Every row gives one point. Each copy is the shape, with its points in the same order, turned, moved and blurred by noise. Some copies are also mirrored. Which?

Shape, 7 rows:
43	14
-5	52
0	2
17	49
-48	4
36	-18
-29	-48
Copy 1:
8	51
-50	30
-9	6
-43	48
-37	-37
28	34
15	-45
Copy 1 is: only turned
Copy 2, 7 rows:
2	30
-39	-15
13	-18
-34	6
6	-61
35	21
57	-44
Copy 2 is: only turned

Shape (6 x 2):
-50	-42
-16	-30
-29	-25
26	34
-13	50
36	-15
Copy 1:
45	55
43	11
33	28
-13	-37
-39	-7
36	-41
Copy 1 is: mirrored
Copy 2:
-41	-34
-9	-21
-20	-17
43	37
1	56
48	-13
Copy 2 is: only turned
Copy 3 (6 x 2):
-61	-25
-29	-15
-37	-9
27	26
-6	60
21	-14
Copy 3 is: only turned

Shape:
41	-22	-10
-26	-24	29
-23	18	-22
-46	-20	-59
31	60	20
19	-14	18
11	67	24
-15	-2	21
Copy 1:
18	8	50
-58	-22	29
-13	-27	-17
-3	-86	-9
-11	62	-20
-17	6	39
-20	45	-36
-47	-19	18
Copy 1 is: only turned
Copy 2, 8 rows:
20	-29	40
-37	-40	-17
9	11	-27
47	-26	-63
-26	45	39
-16	-30	26
-35	54	19
-32	-16	-13
Copy 2 is: only turned
Copy 3:
26	21	-12
-46	27	7
-10	-30	24
-33	-63	-31
32	16	72
6	33	6
15	5	87
-21	17	19
Copy 3 is: mirrored

Shape, 9 rows:
-31	72	-22
-12	-26	-36
4	-18	-35
15	-19	-16
-28	-16	-29
-30	-13	88
-11	-28	-28
-22	1	69
-17	1	-24
Copy 1, 9 rows:
21	52	-42
-50	-12	-11
-37	-21	-18
-24	-31	-8
-47	1	-7
27	-1	91
-47	-15	-7
29	-2	61
-30	6	-11
Copy 1 is: only turned
Copy 2, 9 rows:
-68	1	15
32	19	22
26	27	7
30	17	-12
19	5	30
26	-95	-27
34	12	17
10	-76	-27
5	6	16
Copy 2 is: mirrored

Shape:
-62	-14	52	25
60	-13	-14	-18
-5	21	42	6
37	-2	21	-5
-8	70	13	-31
11	-20	-29	17
-45	26	55	-10
5	5	-25	56
Copy 1:
-29	-34	83	4
25	12	-42	3
-6	19	43	14
22	7	-2	14
-14	73	37	-26
-29	-20	-28	0
-18	16	76	-9
-53	3	-18	31
Copy 1 is: only turned
Copy 2 (8 x 4):
58	-12	-1	-90
-50	3	-2	4
20	22	26	-51
-27	9	16	-30
34	73	13	-7
0	-33	-10	-1
51	40	5	-72
28	-41	29	4
Copy 2 is: mirrored
Copy 3:
-32	84	16	4
-19	-54	-14	-17
-9	34	-5	-42
-14	-16	-6	-34
29	33	-61	-44
3	-17	12	29
-21	71	-22	-32
27	2	39	13
Copy 3 is: only turned
Copy 4:
13	-60	69	-17
-20	3	-50	32
-24	-14	35	-16
-33	-14	-14	11
-12	42	21	-46
21	-4	-7	44
-2	-23	49	-53
8	6	36	57
Copy 4 is: mirrored
